Each row is a point. The ring and each string are closed loops that go straight from each point to the next, and from the last back to the first. Before rounding, they use only three directions, however many columns there are. Count how often each string passes through the ring. Passing back the other way cancels.

Ring, 6 rows:
[[ 42  27  21 -15]
 [-20  41  20   2]
 [-87 -18   4  15]
 [-76 -67  -7   9]
 [ -9 -80  -3  -9]
 [ 47 -35  12 -20]]
String, 8 rows:
[[ 25  -3  71 -10]
 [ 90   5  50 -27]
 [ 95   2 -17 -31]
 [ 36  -2 -45 -17]
 [  5  -8 -22  -9]
 [ 58  38 -30 -20]
 [ 62  51  31 -18]
 [ 44  25  84 -13]]
Times through: 0
String, 14 rows:
[[-43  58  40  10]
 [-34  76   4   7]
 [-22  45 -38   0]
 [-21  11 -20  -1]
 [-28  -5  29   2]
 [-39  -1  46   5]
 [-27 -14  18   0]
 [-47   7 -33   5]
 [-95  26 -24  19]
 [-95  19  15  20]
 [-81  12  49  17]
 [-51  -3  63   9]
 [-30  -4  15   2]
 [-50  27  70  11]]
Times through: 0

Ring:
[[ 47  10  -5 -30  17  13   9   4]
 [ 10  46 -10 -26   4  19  19   9]
 [-24  47 -21 -14 -10  12  13  12]
 [-48  17 -32   3 -24  -5  -3  13]
 [-42 -34 -32  14 -28 -24 -19  10]
 [-22 -56 -29  13 -22 -28 -25   7]
 [ 19 -66 -23   0  -3 -23 -25   2]
 [ 53 -34 -13 -20  16  -3  -9   1]]
String (17 x 8):
[[ 80 -40   9 -29  22   1   0  -2]
 [ 83 -27 -26 -32  38   7 -12  -1]
 [ 90 -35  -9 -33  34   5  -7  -2]
 [ 54 -37  13 -21   7  -4   3   0]
 [ 86 -53 -12 -27  31  -3 -14  -3]
 [ 64 -38 -53 -21  36  -1 -29   1]
 [ 19 -18 -34 -11   8  -4 -14   5]
 [ 16 -37  -5  -7  -7 -13  -7   4]
 [ 30 -77   6  -2  -9 -25 -14   0]
 [ 46 -95 -20  -2   6 -28 -33  -2]
 [ 45 -67 -50  -7  20 -17 -38   1]
 [ 31 -42 -44  -9  14 -10 -27   3]
 [  6 -20 -15  -7  -6  -8  -6   6]
 [ 13 -18 -26 -10   2  -5 -10   6]
 [ 28 -20 -42 -14  15  -2 -19   5]
 [ 12 -20  -7 -10  -5  -7  -2   5]
 [ 38 -34  13 -17  -1  -7   3   1]]
Times through: 2

Ring:
[[ 61   3   6   7  -3  -7  21 -18  11   0 -15]
 [ 24  60  -1   1 -18  -6 -11 -32  -5   8 -13]
 [-27  60  -9   4 -20  -6 -31 -27 -13  19  -7]
 [-63  20  -4  11 -17  -6 -33 -10  -8  23  -3]
 [-57 -35   7  18  -8  -7 -14   7   5  19  -4]
 [ -9 -67   7  20   6  -8  14  11  16  11  -6]
 [ 50 -38   5  13   7  -9  29  -4  17   2 -12]]
String (8 x 11):
[[-48 -26  33  14 -23  -3 -13   6  11  10 -13]
 [-14 -13  11  12 -10  -6  -4  -4   7  11 -10]
 [-26 -37 -21  19  11 -11  -1   1   2  22   2]
 [-50 -56 -24  23  14 -11  -5   9   2  27   6]
 [-95 -55   6  23  -7  -7 -23  17   4  26   0]
 [-57 -16 -47  20  15 -13 -20  -5 -12  34  11]
 [-24  -3 -10  13  -3  -8 -11  -8  -1  19  -3]
 [-40  -9  31  12 -25  -3 -16   0   8  10 -14]]
Times through: 0
String, 23 rows:
[[ 43  37  50  -1 -36   0   3 -21  14  -9 -29]
 [ 33  36  30   1 -27  -3   0 -22   8  -2 -22]
 [ 43  57  30  -2 -31  -2  -3 -29   5  -4 -24]
 [ 57  91  23  -7 -35  -2  -8 -42  -1  -4 -25]
 [ 39  74 -19   0 -11  -8  -9 -39 -11  11 -10]
 [ 18  38 -38   7   6 -11  -6 -28 -11  19  -1]
 [ 15  34 -45   9  10 -12  -6 -27 -12  22   2]
 [ 33  80 -38   1  -3 -10 -13 -43 -17  17  -4]
 [ 36  90  10  -5 -30  -4 -15 -41  -6   3 -19]
 [ 43  92  11  -6 -30  -4 -13 -42  -6   2 -20]
 [ 47  84  17  -5 -31  -3  -9 -39  -2  -1 -22]
 [ 38  58  39  -3 -37  -1  -5 -28   7  -5 -26]
 [ 27  35  40   1 -33  -2  -2 -20  10  -4 -25]
 [ 12  11  -4   9  -6  -8  -1 -16   2  11  -9]
 [ 36  24 -23   7   4 -10   5 -24  -3  12  -6]
 [ 48  24 -43   8  15 -13   9 -28  -7  16  -1]
 [ 28  12 -14   9   1  -9   5 -19   1  11  -7]
 [ 20   9  29   6 -21  -4   3 -13  11   0 -19]
 [ 54  21  40   2 -26  -2  12 -19  15  -8 -26]
 [ 88  34  36  -2 -23  -3  21 -27  16 -13 -28]
 [ 85  35  -4   2  -3  -8  20 -31   5  -1 -16]
 [ 76  38  -4   2  -5  -8  16 -31   4   0 -15]
 [ 80  52  41  -4 -31  -2  13 -31  13 -13 -30]]
Times through: 0

Ring, 9 rows:
[[ 53  -5 -32 -19 -20   6   6 -14  18 -13   7 -37  -2   3]
 [ 44  28 -11  -8 -22  -5  16 -10  18 -22   2 -41   6  -9]
 [ 23  39  11   3 -17 -13  21  -2  15 -25  -4 -35  14 -13]
 [ -4  31  24  11  -7 -16  21   3  11 -23  -8 -20  21 -12]
 [-27  -1  20  11   6 -10  16   4   8 -16  -9  -1  21  -6]
 [-28 -44  -1   1  12   3   5   1   7  -5  -4   9  14   7]
 [-10 -62 -17 -10   7  10  -2  -2   8   1   2   3   7  16]
 [ 11 -63 -27 -17  -1  13  -4  -5  10   2   6  -7   2  20]
 [ 41 -39 -37 -23 -14  12  -1 -11  15  -4   9 -25  -3  14]]
String:
[[-19 -25 -18   0  14   6  10 -10  12 -11  -3   5  12  -7]
 [-48 -27   5  11  22  -1  12  -1   7 -11  -9  18  21  -7]
 [-51   7  47  23  11 -19  20  15   3 -18 -15   6  31  -7]
 [ -9  11  41  10 -11 -19  16  16   6 -17  -8 -20  23   4]
 [  3   5   1   1  -4  -5  14  -4  12 -17  -4 -16  13  -7]
 [-12  16  39  12  -8 -19  17  13   7 -19  -9 -18  23  -1]
 [-27  -3  46  13  -3 -18  14  19   3 -14 -10  -8  26   7]
 [-10 -19  13   2  -2  -6   9   6   7 -10  -4  -8  16   7]]
Times through: 1
String:
[[ -3 -67   1 -11  -4   4  -5   9   5   4   2  -5   8  29]
 [  7 -95 -16 -22  -5  13 -13   7   5  12   8  -4   1  40]
 [ 23 -71 -58 -26   2  24  -7 -18  15   3  10  -6  -6  15]
 [ 25 -37 -54 -19   1  18   2 -22  18  -7   7 -12  -3  -1]
 [ 16 -17 -12  -8  -7   2   7  -5  12 -10   1 -19   7   4]
 [ 26 -17 -33 -13  -6   8   7 -15  16 -11   4 -19   2  -2]
 [ 48 -11 -50 -21 -12  13   6 -23  20 -13   8 -29  -4  -4]
 [ 75  10 -54 -25 -24  11   9 -26  24 -17  11 -47  -8  -7]
 [ 58  17  -2 -14 -33  -7  11  -1  16 -17   4 -51   4   6]
 [ 27   4   5  -6 -19  -7  11   2  12 -15   0 -32  10   5]
 [ 20   2   9  -4 -16  -8  11   3  11 -14  -1 -28  11   5]
 [ 31  42  27   2 -27 -19  20   6  13 -24  -4 -44  16  -4]
 [ 22  66  35  11 -24 -25  27   6  13 -31  -8 -43  21 -16]
 [  6  61  19  13  -9 -18  28  -4  15 -32  -9 -28  21 -27]
 [  2  18 -14   3   3  -2  19 -14  16 -22  -4 -12  12 -21]
 [-23  35  15  17   7 -13  25  -4  12 -27 -11  -6  23 -25]
 [-42  21  47  23   6 -21  22  13   5 -22 -15  -1  30 -11]
 [-29  -7  43  13  -1 -17  13  18   3 -13 -10  -6  25   7]
 [-34 -21  36  11   3 -13  10  16   3  -9  -9   0  24  10]
 [-52 -43  22  11  18  -4   7  11   2  -5  -9  18  23   8]
 [-40 -54 -14   2  24   9   5  -5   7  -4  -4  21  14   2]
 [ -4 -31 -26  -6   9   9   7 -12  13  -9   0  -1   7  -3]
 [  7 -20  -9  -6  -3   1   7  -4  11 -10   0 -13   9   4]]
Times through: 1

Ring:
[[ 66  31   4  26  -9 -49  11  22 -34  23  52  66  -6 -13]
 [ 48  62  18  36 -18 -52  44   8 -27  24  74  57 -14  24]
 [  4  77  34  19 -21 -30  63  -1 -13  15  74  32 -16  58]
 [-37  62  35 -21 -15  11  47  -1   0   1  47   6 -10  65]
 [-55  41  31 -47  -8  36  26   5   5  -7  24  -7  -4  56]
 [-62  10  27 -71   3  54  -4  18   6 -17  -5 -13   4  31]
 [-46 -18  25 -69  13  44 -25  36  -1 -22 -22  -5   8  -3]
 [ -9 -27  20 -46  15  15 -32  47 -14 -16 -17  17   8 -31]
 [ 34 -16   9 -16   9 -15 -27  44 -27   0   3  43   5 -42]
 [ 59   3   3   7   0 -35 -13  34 -33  13  26  59   0 -35]]
String, 7 rows:
[[ 47 -39 -13 -36  14   3 -61  47 -30   3 -17  48  13 -65]
 [ 92   7 -27   7  -6 -32 -29  22 -40  32  33  77   3 -42]
 [ 68  79  20  61 -24 -77  61   4 -33  33  95  71 -19  29]
 [ 17  50 -19 -34 -19  26   3 -14 -12  28  41  33   0  37]
 [-20  31  16 -38  -7  23   9   9  -5   2  23  12  -1  31]
 [-68  18  62 -37   6  14  28  33   4 -28  10 -12  -5  34]
 [-45 -36  41 -59  22  26 -28  57  -5 -34 -32  -3   8 -25]]
Times through: 1

Ring, 6 rows:
[[ 30  18  30  11 -21 -27   1 -28   9 -25  25   2  10 -37]
 [-11  35  21 -21   5 -39 -20 -38  24 -13  30   3 -14 -27]
 [-40  -3  21 -31   6 -17  -1 -16  11   5   3  13  10   6]
 [-33 -41  24 -15 -10   7  24   6  -7   9 -18  20  39  21]
 [  6 -66  22  21 -30  23  41  24 -23  -9 -26  23  58  11]
 [ 33 -32  27  29 -33   3  27   3 -12 -23  -3  13  41 -18]]
String, 27 rows:
[[ 61   3  44  33 -47 -15  24 -21  -5 -27  18   0  37 -40]
 [ 54 -23  29  40 -41  -1  26  -1 -12 -32   4   9  40 -32]
 [ 20 -43   8  29 -18   8  17  15 -11 -30  -8  19  30 -15]
 [  5 -37  11  15 -13   3  14   9  -7 -21  -7  18  27  -9]
 [ 17 -20  33  12 -29  -3  25  -6  -7 -12   0  10  38 -11]
 [ 39 -27  46  26 -48   3  41  -4 -16 -11  -4   8  57 -13]
 [ 45 -52  34  41 -49  17  47  15 -25 -20 -15  15  64 -11]
 [ 28 -65  12  40 -30  21  33  27 -22 -28 -20  22  49  -7]
 [  9 -58   0  27 -12  15  18  25 -14 -29 -17  24  32  -6]
 [  4 -21  23   6 -17  -5  15  -4  -3 -13  -1  13  28  -9]
 [ 23 -18  34  16 -32  -4  25  -7  -7 -14   1   9  38 -15]
 [  8 -18  24   7 -18  -6  15  -5  -2 -14   1  12  27 -11]
 [ 16 -34   6  23 -12   1   9   9  -6 -31  -3  18  21 -18]
 [ 33 -22  10  31 -18  -5   7   2  -3 -37   6  13  18 -31]
 [  4 -21  10  10  -8  -6   4   0   1 -23   2  15  15 -15]
 [ 20   7  35   5 -24 -20  10 -23   5 -15  16   4  21 -25]
 [ 33  32  50   3 -34 -33  10 -42  10 -12  29  -5  21 -35]
 [ 49  56  45   8 -30 -48  -6 -55  20 -26  47 -11   0 -57]
 [ 27  30  22   7 -11 -36 -14 -33  18 -31  33   0  -7 -46]
 [  8   3   6   7   0 -22 -13 -14  12 -31  18  10  -5 -31]
 [  3  -4  15   2  -6 -16  -2 -12   7 -21  11  11   8 -20]
 [ 12  12  38  -3 -22 -22  10 -27   7  -9  16   3  21 -20]
 [ 41  53  48   3 -30 -46  -3 -53  19 -21  43 -10   5 -50]
 [ 44  43  38  11 -26 -41  -5 -45  16 -28  39  -6   3 -52]
 [ 35  16  23  17 -19 -27  -4 -25  10 -33  26   3   5 -43]
 [ 17 -15   6  19  -8 -10  -2  -2   3 -33   9  13   8 -28]
 [ 58   5  30  34 -35 -19  11 -19   0 -37  22   2  21 -47]]
Times through: 3
String (21 x 14):
[[ 26 -83  10  44 -32  32  42  39 -30 -27 -31  27  59   1]
 [  1 -72  -1  26 -12  24  24  34 -19 -24 -26  28  40   4]
 [  5 -95   1  35 -21  38  39  48 -30 -22 -39  32  57  14]
 [ 19 -92  27  37 -45  40  62  40 -38  -9 -41  27  83  18]
 [ 18 -65  36  25 -44  25  54  21 -28  -4 -27  20  73  11]
 [ 12 -32  38  11 -34   5  35   0 -13  -4  -9  13  51   0]
 [  0 -29  20   6 -16   0  17   2  -5 -12  -6  16  31  -4]
 [  6 -74   0  30 -15  25  27  35 -21 -25 -27  28  42   3]
 [ 29 -69  14  41 -33  25  38  30 -25 -26 -23  23  55  -5]
 [ 45 -51  24  44 -41  15  38  17 -22 -28 -13  16  54 -16]
 [ 31 -43  11  36 -24   8  20  14 -13 -33  -7  17  34 -20]
 [  2 -28  10  10  -9  -2   8   4  -2 -21  -2  17  20 -11]
 [ 11  -6  32   3 -22 -13  15 -15   1 -11   7   8  27 -15]
 [ 35  15  48   9 -38 -22  19 -31   2 -12  19  -1  31 -29]
 [ 64  30  53  24 -48 -31  17 -40   4 -24  32  -7  27 -49]
 [ 51  10  33  27 -34 -21  10 -23   2 -31  23   1  21 -43]
 [ 25 -16  14  23 -17  -8   7  -3  -1 -31   7  12  18 -27]
 [  5 -22  15  10 -12  -5   9  -1  -1 -20   1  14  21 -13]
 [ 12 -11  31   7 -23  -9  17 -11  -2 -12   5   9  30 -14]
 [ 39 -15  44  23 -44  -4  33 -11 -10 -14   3   6  48 -19]
 [ 49 -52  34  44 -51  17  47  14 -25 -22 -14  14  64 -13]]
Times through: 1

Ring (9 x 14):
[[ 55  32  -6  -3  19  -5 -21  28   4  -9   2 -17   0  -8]
 [ 28  41 -10   1  -3 -10 -16  51   6   6   8 -18  15 -27]
 [-10  22   1   5 -10 -10  -8  50  -2  15  12  -9  16 -26]
 [-40  -9   7   6 -11  -9   2  34 -12  18  14   2   8 -15]
 [-53 -44   5   2  -8  -8  11   5 -21  17  13  13  -6   1]
 [-35 -68  -1  -4   7  -6  13 -28 -26   6   8  18 -25  23]
 [ -9 -62   3  -6  22  -2   5 -35 -24  -5   5  15 -31  31]
 [ 31 -26  11  -5  37   2 -11 -20 -14 -16   2   2 -27  26]
 [ 52   9   4  -4  32   0 -20   6  -3 -16   1 -10 -13  10]]
String, 13 rows:
[[-59 -71 -40  -8 -31 -20  28 -16 -24  27  10  18 -10   1]
 [-27 -42 -33  -7 -19 -16  15  -4 -16  18   8   8  -7  -2]
 [-26 -26  20   4  11  -2  -1   9 -17   5  11   7  -9   6]
 [-59 -27  59  14  18   5  -4  22 -22   7  18  12  -5   6]
 [-66 -10  45  15  -1  -1  -2  44 -17  17  20   6   9 -12]
 [-49  13  40  15  -3  -3  -8  59  -9  17  19  -1  17 -22]
 [-27  13  42  13  11   1 -13  47  -9   7  15  -3   9 -12]
 [-11   1  22   6  11  -2  -9  28 -10   4  11  -2   0  -5]
 [  0  -5 -30  -5 -15 -15   2  20  -5  14   7  -4   3 -15]
 [-11  -9  18   4  12  -2  -7  18 -12   3  10   1  -4   1]
 [-31 -17  22   6   6  -3  -2  20 -15   8  13   5  -2  -1]
 [-17 -22  -3  -1  -1  -8   2   9 -13   9   9   4  -5  -1]
 [-35 -47 -40  -8 -26 -19  19  -4 -17  22   9  10  -5  -5]]
Times through: 0
String:
[[ 11 -12  -4  -3  11  -6  -6   6  -9   0   6  -1  -9   4]
 [ 19 -13  25   1  35   4 -14  -1 -12 -13   5   0 -18  18]
 [ 36 -21  61   4  72  17 -25 -20 -18 -33   3   4 -35  43]
 [ 54 -31  26  -6  62  10 -19 -37 -16 -32  -2   3 -40  45]
 [ 47 -27 -16 -11  29  -4  -7 -27 -11 -15  -2   0 -27  24]
 [ 22 -18 -19  -7   9  -8  -3  -4  -9  -1   3  -1 -13   6]
 [  6 -13  26   3  28   2 -12   5 -13  -8   7   1 -14  13]
 [ 28 -10  52   5  57  12 -23  -5 -14 -24   5   0 -25  29]
 [ 67   3  35  -1  63  11 -29 -11  -8 -33  -1  -7 -28  31]
 [ 49  11  56   6  64  14 -32   6  -8 -30   4  -7 -21  25]
 [ 27   5  27   3  35   4 -19  12  -8 -13   6  -5 -12  10]
 [ 56  30  35   4  47   7 -31  22  -1 -22   3 -14  -9   9]
 [ 95  53 -31  -9  17  -9 -27  30  13 -13  -3 -27   3 -14]
 [ 59  26 -48 -11  -5 -16 -10  22   7   2   0 -18   4 -17]
 [ 26   5 -23  -6   1 -11  -7  16  -3   3   4  -8  -1  -8]
 [ 25  18  16   3  21  -1 -18  27  -3  -6   7  -9  -2  -3]
 [ 43  42  26   6  30   2 -28  41   3 -11   6 -17   3  -8]
 [ 76  68  -7  -1  17  -6 -31  53  14 -10   2 -28  13 -23]
 [ 70  46 -43  -9  -2 -15 -17  36  12   0   0 -24  10 -24]
 [ 41  15 -37  -9  -3 -14  -8  19   2   3   2 -13   2 -13]
 [ 10  -5   2  -1  12  -5  -8  13  -8   0   7  -3  -6   1]
 [ 30  18  48   8  45   9 -27  23  -6 -18   7  -8  -9  10]
 [ 76  37  33   2  55   9 -36  19   2 -29   1 -17 -12  12]
 [ 83  19 -23 -11  28  -5 -21   1   3 -18  -4 -16 -13   7]
 [ 47  -5 -47 -14   1 -15  -3  -3  -2  -1  -1  -8 -10  -1]]
Times through: 4

Ring (9 x 14):
[[-12   4 -18  18 -17  -7  -2 -41  -8   4 -14  -8   1 -45]
 [ -9  -8 -12   5 -10   5  -5 -19  -4  -5 -20 -17  -1 -30]
 [ -4 -15   0  -7   1  24 -11  15   3 -15 -22 -15  -5   0]
 [  1 -21  10 -19   8  31  -5  37  12 -13 -20  -8  -5  23]
 [  8 -34  16 -35   9  26  20  47  25   6 -15  -2   0  34]
 [ 11 -38  14 -40   2   8  47  32  33  30  -7   4   7  24]
 [  5 -20   4 -19  -7  -5  40   2  23  33  -2  12   7   1]
 [ -7   9  -9  15 -15 -10  13 -33   3  19  -2  16   3 -29]
 [-12  14 -17  25 -18 -11   0 -46  -6  10  -7   7   1 -44]]
String, 27 rows:
[[ -4   3   0   5  -6   6   5  -5   7   8  -6  15  -1  -5]
 [ -8  22  -5  24 -12  -3   1 -26   2  12   1  30  -1 -18]
 [ -8  12 -17  19 -24 -29  29 -58   4  37   4  20   8 -48]
 [ -7   0 -20  12 -24 -28  30 -58   2  34  -3   3   9 -54]
 [-18  27 -25  41 -24 -17 -10 -67 -16   7  -6   9   0 -62]
 [-15  23 -14  33 -13   4 -23 -34 -12  -9 -11   8  -5 -34]
 [ -9   8  -5  14  -6  11 -12 -11  -2  -6 -12   6  -4 -14]
 [ -4 -22 -15  -8 -15  -9  22 -28   4  16 -17 -22   7 -38]
 [ -7 -25 -20  -7 -17 -11  18 -36  -1  12 -22 -34   7 -49]
 [-12  -3 -17  13 -12   3 -12 -30 -10  -9 -22 -21  -2 -40]
 [-14  13 -11  24  -7  14 -29 -19 -12 -19 -18  -3  -7 -25]
 [ -4  -9  -4  -2  -6   7   5  -6   5   4 -14  -3   0 -13]
 [ -4 -26 -17 -10 -16 -11  24 -30   4  17 -19 -28   8 -42]
 [-11 -10 -25   9 -21 -16  11 -52  -7  12 -18 -26   6 -60]
 [-17  17 -25  33 -22 -12 -12 -60 -17   0 -13  -7  -1 -62]
 [-15  26 -13  35 -13   3 -23 -35 -13  -9  -9  12  -6 -34]
 [ -6  -1  -8   7 -11  -1   8 -20   3  10  -9   3   1 -23]
 [ -5  -4 -15   6 -21 -24  33 -46   7  35  -2   5   9 -43]
 [ -2  -3 -12   2 -21 -28  44 -44  13  46   4  16  11 -37]
 [ -7  21  -1  21  -8   3  -2 -16   3   8   0  31  -3 -10]
 [ -6  10   1  13  -3  14  -9  -1   3  -3  -8  17  -5  -2]
 [  4 -24   2 -21  -6  -1  35   4  20  26  -8   2   6  -1]
 [ -2  -1   4   0  -2  12   5   7  10   6  -7  15  -2   5]
 [  1  -3   9  -6   0  12  13  15  16  12  -3  23  -1  15]
 [ 19 -57  13 -60  -4 -12  88  24  47  63   0   4  18  19]
 [ 19 -63   9 -63  -7 -19  95  15  47  69  -2  -4  21   8]
 [  0 -12   2  -9  -5   4  20   1  14  16  -7   8   3  -2]]
Times through: 2
String (25 x 14):
[[-16  20 -24  34 -24 -18  -3 -65 -13  10  -7   3   1 -61]
 [-19  38 -15  48 -14   4 -34 -43 -18 -14  -7  19  -8 -38]
 [-10  11  -7  18  -9   6 -11 -18  -3  -3 -10   8  -4 -20]
 [ -4 -16 -13  -5 -15 -11  25 -29   6  21 -12 -11   7 -35]
 [-11 -11 -28   9 -26 -25  21 -63  -6  22 -15 -25   9 -69]
 [-13  -4 -26  15 -21 -12   0 -53 -12   3 -20 -25   3 -61]
 [-14  20  -8  28  -5  19 -35 -14 -13 -24 -16   5 -10 -18]
 [-11  16  -2  22  -2  22 -30  -2  -7 -21 -14   9  -9  -6]
 [ -3 -16  -1  -9  -2  15   2   7   7  -2 -18 -10  -1  -4]
 [  6 -47   8 -40   7  27  14  41  18  -5 -28 -31   1  18]
 [  1 -21  14 -20  13  42 -14  51  12 -23 -23  -8  -8  34]
 [ -3   0  14  -1  12  42 -28  42   6 -27 -18   9 -12  31]
 [ -5   2   4   5   1  21 -12  12   4 -10 -13   9  -6   6]
 [  6 -35   6 -31   0  11  29  22  21  16 -15 -10   5  10]
 [ 15 -58  20 -59  12  27  38  63  35  13 -20 -17   5  43]
 [  5 -26  19 -28  15  41  -3  59  19 -14 -20  -2  -6  44]
 [ -7  10   7  12   6  33 -31  22  -1 -25 -15  12 -11  16]
 [ -7   6   2   9   0  21 -17   7   1 -13 -13   8  -7   2]
 [  0 -23   0 -16  -2  12  12  10  11   4 -17 -11   1  -2]
 [ -1 -38  -6 -25  -3  12  11   7   8  -1 -28 -37   3 -13]
 [ -6 -31 -18 -12 -12   0   9 -21  -2   1 -28 -44   4 -41]
 [-14  13 -14  25 -10   9 -25 -26 -13 -16 -17  -5  -6 -32]
 [ -9   5  -9  14  -9   6  -9 -19  -3  -3 -13   1  -3 -23]
 [ -7  -4 -10   6 -12  -2   7 -23   1   8 -12  -4   2 -28]
 [-10  -7 -26  11 -26 -28  26 -64  -3  28 -10 -14  10 -66]]
Times through: 5

Ring:
[[ 21 -11  31  11  12  -3  -1   0 -21  10  16  40  -3 -12]
 [ -4   7  29 -11  41 -36 -17 -24 -24  17   6  27 -16   6]
 [-27  28  24 -33  54 -60 -30 -47 -17  16  -7   9 -22  19]
 [-29  37  19 -34  37 -57 -30 -51  -3   8 -14  -2 -17  17]
 [ -8  29  13 -12  -1 -33 -17 -34  13  -3 -15  -2  -3   4]
 [ 28   7  11  24 -42   5   3  -3  23 -11  -7  11  14 -17]
 [ 52 -13  16  46 -61  33  17  20  20 -13   5  27  24 -33]
 [ 60 -25  24  50 -59  46  23  31   8 -11  17  41  24 -40]
 [ 45 -23  31  33 -24  28  14  20 -11   0  21  47  11 -30]]
String, 29 rows:
[[ -1  31   4   0 -15 -34 -16 -32  26  -5 -23 -10   2   6]
 [  7  26  14  -2 -40  -2  -5 -22  28 -19 -13  -1  13 -17]
 [ 18  11  18  10 -34   5   0 -10  17 -12  -4  12  12 -19]
 [ 19   5  20  11 -16  -2  -2  -8   5  -3   1  20   6 -14]
 [ 26   1  14  24 -14 -10  -2  -3   7   3  -3  19   5  -6]
 [ 27  -1  19  21 -25   5   3   0   8  -4   2  22   9 -17]
 [ 45 -10  22  34 -57  36  16  16  14 -16   9  29  22 -37]
 [ 79 -31  20  67 -95  72  35  46  23 -23  17  42  38 -56]
 [ 82 -37  21  72 -88  70  35  50  17 -18  20  47  36 -53]
 [ 61 -26  17  58 -48  31  19  30   8  -2  12  39  19 -29]
 [ 27  -4  18  23 -11  -4   0   0   1   4   3  26   4 -10]
 [ 32  -9  30  18 -26  22   8   7  -3  -7  14  36  11 -29]
 [ 52 -29  39  33 -40  53  22  29 -12  -9  31  56  19 -48]
 [ 58 -39  41  40 -26  49  23  36 -23   0  36  65  15 -43]
 [ 36 -19  25  31   3  -1   4  11 -15  13  14  42   0 -11]
 [ 22  -5  22  17   6 -12  -4  -3 -10  10   7  30  -2  -5]
 [ 16   1  23  10   5 -14  -6  -9  -7   7   4  26  -2  -6]
 [ 11   0  21   9  26 -30 -11 -13 -15  17   3  27 -10   6]
 [-11   8  28 -14  64 -54 -24 -30 -32  27   5  27 -24  19]
 [-35  22  34 -44  84 -67 -34 -49 -39  27   4  22 -32  23]
 [-24  23  33 -37  45 -40 -24 -41 -22  10   3  18 -18   5]
 [ -4  15  25 -12  19 -28 -15 -26  -9   6   0  17  -8   0]
 [  7   9  17   5  12 -29 -12 -18  -3   9  -4  16  -6   4]
 [-26  32  14 -24  54 -74 -33 -49  -9  20 -16   0 -24  30]
 [-66  61  23 -74  71 -89 -49 -83 -10  10 -22 -15 -31  31]
 [-52  55  24 -63  43 -64 -38 -70  -2   0 -18 -12 -20  16]
 [ -8  23  25 -20   4 -20 -14 -31   1  -4  -3  10  -3  -7]
 [  3  16  14   2   6 -31 -14 -23   5   5  -9   9  -4   5]
 [ -2  26   5   1   5 -45 -19 -32  15   5 -20  -4  -5  14]]
Times through: 1
